Each row is a point. Two turns around zero, p and q, are shown by what they do to some points. Where does a point land after both, in the order given? Backwards means that the second turn is done in reverse. Each puzzle has new turns, and all numbers are rounded.
(in the rows, 128 means zero)

Turn p:
[ 82 141] => [176 128]
[168 129] => [ 90 116]
[134 114] => [118 140]
Turn q:
[124 149] => [137 109]
[162  91] => [ 86 156]
[ 98 144] => [161 120]
Where do these land?
q, then p: [130  94] => [147 100]
p, then q: [127 173] => [105 166]
q, then p: [107  96] => [126  90]
q, then p: [149 149] => [136 157]

Turn p:
[109 142 128] => [122 107 137]
[105 103 126] => [153 111 113]
[108 134 152] => [142 112 152]
[152 164 155] => [108 149 170]
[186 133  85] => [ 85 175  94]
[108  92 122] => [158 115 103]
Turn q:
[ 92  79 131] => [ 72 105 125]
[ 86 147 133] => [120 115 172]
[148 158 112] => [157 155 133]
[165 117 139] => [144 126  91]
[135 154  94] => [140 167 142]
[142 113 159] => [135 100 105]
Where do these land?
p, then q: [131 126 163] => [156 110 116]
q, then p backwards: [153 105 120] => [140 111 100]
q, then p backwards: [106 180  88] => [163 141 187]
q, then p: [121 101 142] => [142 111 106]

Turn p:
[106 117 139 109] => [124 143 100 119]
[147 111 121 172] => [166 128 163 132]
[149 115  99  43] => [99 72 82 78]
[103 131 140 141] => [127 157 127 137]
[113 154 121 147] => [109 146 151 139]
[150 140 148 156] => [144 122 145 163]
Turn q:
[128 163  88 144] => [ 89 162 126 149]
[ 93 137 163 118] => [174 148 134 122]
[ 98  83  97 161] => [131  98 135 192]
[125 105 151 112] => [153 107 136 114]
[124 152 153  94] => [146 151 142  91]
[169 158 118 144] => [ 88 141  98 112]
[159  98 127 123] => [115  89 125 115]
Where do these land?
q, then p: [134 173  94 118] => [ 85 160 123 148]
q, then p backwards: [117 123 117 176] => [132 144 175 119]
p, then q: [ 97  81 143 132] => [ 81 150 135 101]
q, then p: [130 122 170  98] => [129  85 100 125]
p, then q: [162 142 116 117] => [148  95 132 139]
